Each row of a before or after table is a point. One or more steps were done to the points. Then noise was added and the rows were shuffled. The steps act on columns, c1 being the first. Write out the steps. A step turns or swaps two columns, mirrors them in a line or flattens them onto one, adds a multiple of one to another, or multiplies or shifts one. Angles are multiples of 10 degrees, from the lower column toward the higher: turns from -170 to 170, lines from 10 to 170 but not 90. Use the fewest steps. Two steps may share a column if one is a turn and the other turns, adds or multiplies; they go together, in the order done. Otherwise the lowest column goes first.
In the rows, 128 means zero.

Before, 14 rows:
185,182,156
144,103,71
105,173,164
159,105,109
178,138,112
148,80,75
103,116,64
169,111,71
150,155,132
91,172,148
95,152,130
162,142,153
105,164,128
106,115,104
After, 14 rows:
105,144,130
7,94,63
200,120,155
68,62,74
159,154,164
153,135,130
73,94,103
122,152,147
84,90,73
132,87,110
59,83,70
228,163,159
98,132,129
155,119,114
Steps: add 1.5 times c3 to c1; shift c2 by -20

Before:
160,110,170,138,167,103,148,58
79,110,111,97,138,191,114,118
115,120,126,148,148,89,124,149
94,138,131,83,156,131,186,148
83,142,78,185,148,193,125,160
162,54,182,110,159,172,171,195
86,129,202,184,110,159,80,107
170,131,136,111,109,70,152,106
167,144,163,38,166,112,123,134
136,173,128,116,110,144,151,193
124,149,167,178,101,163,194,217
After (11 x 8):
29,108,112,100,139,197,114,116
213,127,135,111,105,72,152,103
150,175,124,112,113,142,151,194
196,52,181,108,160,175,173,191
204,144,167,39,164,115,122,134
60,140,133,80,152,130,188,153
194,113,167,135,166,104,153,55
43,127,203,187,108,155,75,111
101,118,122,151,150,90,121,148
120,148,169,179,101,165,196,218
36,139,76,182,150,187,126,154
Steps: multiply c1 by 2

Before (12 x 11):
154,133,98,117,126,84,79,91,108,97,160
76,105,159,137,139,85,163,125,26,162,66
86,196,112,64,139,90,131,109,126,161,154
84,118,172,50,58,117,184,85,146,169,130
184,205,126,92,123,74,97,153,130,119,127
123,110,68,174,100,160,187,174,108,84,165
161,145,69,96,117,118,155,113,27,164,40
171,104,92,48,180,145,123,179,56,104,169
193,172,81,60,169,93,181,116,141,73,157
182,144,155,177,132,130,133,77,98,109,157
111,188,164,114,119,143,68,176,38,74,55
96,123,128,171,188,159,73,187,146,76,143
After:
135,143,92,175,133,160,61,145,124,190,162
171,182,148,90,142,74,193,126,107,151,127
156,153,181,112,157,140,205,155,112,198,55
183,144,175,176,124,131,132,169,96,95,159
134,123,179,136,105,87,92,99,125,107,66
99,87,148,172,90,159,188,148,147,207,145
87,158,192,49,175,120,55,117,152,67,131
158,110,119,117,149,83,172,173,111,112,160
102,186,133,63,117,90,165,110,144,96,154
190,94,112,50,83,145,137,127,90,181,172
171,183,104,59,72,94,121,179,104,147,159
194,159,87,96,131,117,109,106,93,95,39
Steps: flatten c1 and c9 onto the line at 150 degrees; turn c5 and c7 by 160 degrees; turn c2 and c7 by 30 degrees; shift c3 by 20; turn c8 and c10 by 120 degrees

Before:
115,134,131,170,136,134,101,136,143,142,148,112,84,125,156,114,138,113
146,112,118,57,118,172,208,111,243,113,147,110,148,212,144,115,107,135
143,106,147,170,100,143,119,105,124,142,147,144,165,121,160,151,144,139
157,131,110,160,95,149,146,118,130,91,147,145,109,119,146,97,131,132
156,120,181,140,107,143,115,138,125,146,92,160,57,170,131,147,158,132
156,103,7,170,133,160,109,119,129,153,88,99,122,116,126,144,109,126
157,103,171,174,100,169,95,137,134,145,148,115,146,111,160,96,161,132
143,129,149,173,190,132,120,168,119,101,90,111,158,119,156,126,117,112
150,106,157,156,150,168,107,110,156,150,109,169,135,99,125,124,115,113
163,120,185,142,117,134,117,119,156,149,104,100,149,99,134,140,123,115
140,104,148,65,108,139,135,163,138,138,127,109,158,121,152,99,95,113
143,114,178,161,103,173,129,129,128,127,142,125,133,154,139,124,94,124
After, 12 rows:
140,106,149,170,145,142,116,102,125,143,103,142,167,141,160,149,144,139
156,104,172,173,141,165,95,136,133,147,95,115,147,135,158,98,162,133
140,128,149,171,80,132,119,164,117,98,166,110,158,92,158,123,115,111
140,104,149,63,141,140,136,165,137,135,116,106,158,126,151,102,92,112
163,119,185,143,132,134,117,117,158,147,109,101,150,92,133,141,125,116
114,133,129,169,113,136,102,137,147,141,121,113,82,144,156,116,137,112
153,121,181,142,173,146,114,138,121,146,165,159,59,119,132,149,157,132
155,132,108,160,148,151,148,118,130,91,97,141,108,142,144,97,130,132
146,112,118,53,166,170,206,109,241,115,177,109,150,185,145,114,105,134
152,104,159,157,102,168,108,108,159,149,126,168,139,96,126,125,115,114
141,114,180,162,159,177,129,129,128,127,127,122,135,151,140,122,94,124
153,103,6,170,131,164,108,118,130,153,138,94,122,86,126,145,108,125
Steps: turn c11 and c14 by 60 degrees; turn c5 and c11 by 150 degrees

Before:
151,143,175,147,103,138,135,151,138,97,107,134,153,116,96,133,88,133,161,148,160,146,120,111,134,131,106,147,118,120,107,125
77,145,91,115,120,106,139,160,158,103,113,154,149,106,141,127,166,144,107,108,162,155,105,125,145,125,132,115,124,130,97,118
143,142,134,152,137,123,133,147,161,147,125,112,147,96,141,101,132,138,163,154,169,124,151,125,150,172,148,148,109,131,120,124
130,144,151,147,141,56,116,147,114,93,113,97,120,106,109,138,82,107,149,135,123,159,112,126,139,144,128,146,121,61,130,156
128,140,159,149,115,103,132,105,158,110,119,113,126,114,134,143,109,120,130,163,146,147,88,157,122,114,136,133,98,131,106,126
150,128,126,116,141,145,32,158,76,102,190,97,134,109,108,82,132,130,135,117,141,82,109,112,103,110,127,146,166,141,123,146
139,128,153,125,118,145,136,153,147,249,153,121,111,124,165,145,153,132,103,107,175,100,103,113,123,133,118,102,100,138,147,147
149,114,168,135,73,112,104,151,95,105,101,110,133,108,98,116,113,121,63,121,131,155,97,115,151,126,145,138,120,130,146,165
126,118,145,142,125,144,147,72,152,130,129,109,83,134,109,128,112,108,111,148,170,141,131,127,138,112,134,146,98,108,146,111
150,116,126,103,138,124,137,161,175,96,102,111,123,97,139,139,95,137,163,123,143,132,163,163,134,153,147,152,99,136,139,112
After:
148,143,176,147,105,137,133,153,137,98,108,137,154,114,95,136,87,131,160,148,159,144,119,106,134,132,145,147,119,119,107,126
150,112,168,135,75,112,105,153,94,105,102,109,131,108,99,115,114,123,60,120,131,155,96,119,151,125,184,137,119,130,145,163
79,143,92,114,119,107,140,161,161,104,113,156,149,108,143,127,167,141,109,107,160,156,106,132,146,125,171,114,124,130,95,119
128,139,160,150,112,102,130,104,157,109,119,113,125,113,135,143,110,117,130,166,147,148,85,179,122,114,175,133,96,131,105,128
147,117,125,105,138,122,137,163,174,94,104,108,122,93,140,137,98,136,162,123,143,132,164,124,134,152,187,150,98,135,139,112
128,148,152,147,140,56,116,149,115,92,113,95,120,106,109,138,81,106,150,137,123,159,113,102,141,144,170,148,122,60,128,157
138,131,152,126,118,148,138,155,147,250,152,123,111,125,166,147,153,132,103,105,174,100,101,106,121,133,158,101,100,139,145,146
127,119,146,143,123,146,147,74,151,131,128,107,80,133,107,125,110,109,110,149,171,142,132,151,137,113,174,144,102,109,147,111
144,144,133,154,134,123,131,147,163,149,125,112,146,96,141,102,134,139,162,155,168,124,152,57,149,172,189,147,109,129,121,123
148,128,127,116,140,145,31,156,76,103,193,96,130,106,108,83,131,131,135,117,143,81,111,140,103,109,167,145,165,141,125,145
Steps: add -1.5 times c26 to c24; shift c27 by 40

Before:
171,170,84,103,101,167,175,148,108,151,145,153,156,125,180,153,87,119,132,81,96,138,67,147,93,92,189,88,122,118,94,122,128,156,159,155,129,167,184,135,94,73,96,163,138,129,94,143,96,107,70,121,140,150,149,93,107,158,117,144,108,134,172,195
161,190,79,143,124,147,133,133,148,96,166,128,158,139,127,128,107,123,143,100,61,131,59,152,150,97,148,106,112,114,82,115,141,114,155,161,189,171,138,170,120,70,104,159,122,118,104,169,93,96,103,126,149,169,155,115,113,194,113,124,121,104,124,156
142,92,158,109,180,110,131,140,130,184,67,57,145,170,111,64,165,101,136,152,122,51,152,134,136,127,158,198,162,91,176,106,142,86,147,114,111,78,127,97,66,114,94,109,122,129,161,97,207,139,173,155,145,123,172,168,83,119,166,111,120,173,65,130
130,95,170,100,181,108,132,142,135,177,144,100,157,155,148,96,152,117,209,167,155,93,145,116,132,103,142,174,161,119,160,188,168,92,157,131,150,103,141,109,85,128,101,110,117,97,178,122,195,179,166,205,129,133,132,157,105,136,182,124,124,166,55,157
143,205,62,100,114,136,185,172,99,119,204,116,138,126,148,121,82,136,122,64,59,168,92,133,143,104,142,110,93,116,96,117,98,156,154,196,169,171,124,154,152,123,92,135,133,125,92,134,122,129,71,119,148,168,119,126,113,141,102,135,102,99,132,191
167,182,78,99,102,172,160,134,104,158,213,130,166,101,151,153,78,102,155,70,89,188,59,161,151,135,163,95,108,128,140,102,128,106,156,153,132,153,152,111,105,110,104,172,119,126,141,113,87,102,94,109,134,173,143,111,106,156,121,132,98,99,128,118
125,157,143,62,124,146,222,162,142,41,162,127,139,117,79,113,119,115,109,40,68,186,158,86,135,170,107,107,182,162,92,181,160,107,147,95,150,199,194,93,96,158,175,109,137,108,83,178,110,144,143,166,82,184,147,7,161,83,162,165,62,155,146,170
128,101,143,108,151,139,138,172,116,152,92,84,153,131,138,102,133,108,156,181,135,91,115,124,140,115,155,137,149,126,144,129,85,94,163,105,100,98,118,120,114,108,119,74,103,134,171,140,218,139,168,160,130,145,150,181,160,164,146,122,105,186,64,112
122,83,134,132,177,100,157,149,102,157,113,69,196,152,125,84,166,131,173,178,147,100,179,102,94,123,116,186,122,92,148,143,124,94,128,99,143,84,118,120,110,136,145,98,158,154,175,127,176,157,142,132,136,168,187,159,146,162,169,132,110,189,77,107
After, 9 rows:
133,96,169,102,181,109,136,87,134,180,139,95,157,155,148,92,153,120,211,168,100,90,148,114,132,105,140,174,163,118,162,186,107,90,160,132,150,101,144,109,86,126,104,108,118,98,151,119,195,177,163,206,129,130,137,142,103,138,180,120,130,165,56,159
125,160,143,60,129,147,220,85,143,40,165,130,138,118,82,111,117,116,109,37,117,188,60,81,134,166,110,108,180,158,88,187,241,107,152,100,151,198,191,92,98,163,179,111,136,112,107,178,113,142,145,162,78,182,152,85,164,79,162,162,61,154,145,164
129,99,142,108,149,142,138,157,113,146,96,88,153,124,133,99,136,104,157,176,138,94,134,122,143,112,159,135,150,126,146,128,109,91,162,103,97,96,122,120,115,105,123,73,106,130,144,140,217,140,164,159,130,148,149,198,157,167,149,124,110,190,61,109
139,90,157,106,180,111,131,114,134,188,70,60,149,167,110,68,165,96,138,151,108,50,116,135,140,125,156,201,160,92,180,108,96,90,148,111,112,76,125,94,69,119,96,107,124,127,139,95,202,134,171,157,148,122,176,158,81,121,168,112,118,174,65,129
141,202,61,101,113,135,187,140,97,120,203,111,138,126,148,121,78,133,124,62,185,167,73,130,142,103,141,111,90,118,100,117,156,153,151,202,173,171,122,154,151,125,90,133,137,127,114,140,121,125,72,117,148,167,120,170,117,138,102,135,100,98,135,192
160,188,79,142,124,150,131,109,146,93,165,128,158,139,124,126,106,121,142,102,212,133,90,155,147,94,146,103,111,112,81,118,140,118,153,159,195,170,140,169,120,71,103,162,120,120,116,167,94,99,101,125,148,169,155,123,113,196,115,125,122,105,128,156
124,82,138,135,175,103,157,125,101,158,112,70,194,152,124,82,161,131,177,174,76,100,131,106,94,124,113,183,117,91,149,142,111,92,131,100,147,83,117,115,108,135,145,100,159,160,146,124,177,153,144,131,138,167,188,166,146,166,171,131,111,190,76,106
168,172,86,107,104,164,174,119,108,151,144,152,157,126,179,152,92,118,130,79,198,138,118,145,95,94,187,87,122,111,93,123,170,159,157,155,126,173,184,136,94,76,94,162,137,131,110,143,91,101,69,122,136,148,153,120,108,157,118,144,106,133,177,197
164,182,78,103,100,169,160,129,102,159,215,132,163,101,150,155,79,107,157,69,204,192,112,160,148,132,162,92,108,133,138,104,146,108,160,158,134,146,151,110,104,112,104,172,117,130,129,114,86,99,95,104,135,174,144,121,102,157,118,132,98,99,132,118
Steps: turn c8 and c33 by 110 degrees; turn c33 and c56 by 60 degrees; turn c21 and c23 by 110 degrees; multiply c47 by 0.4
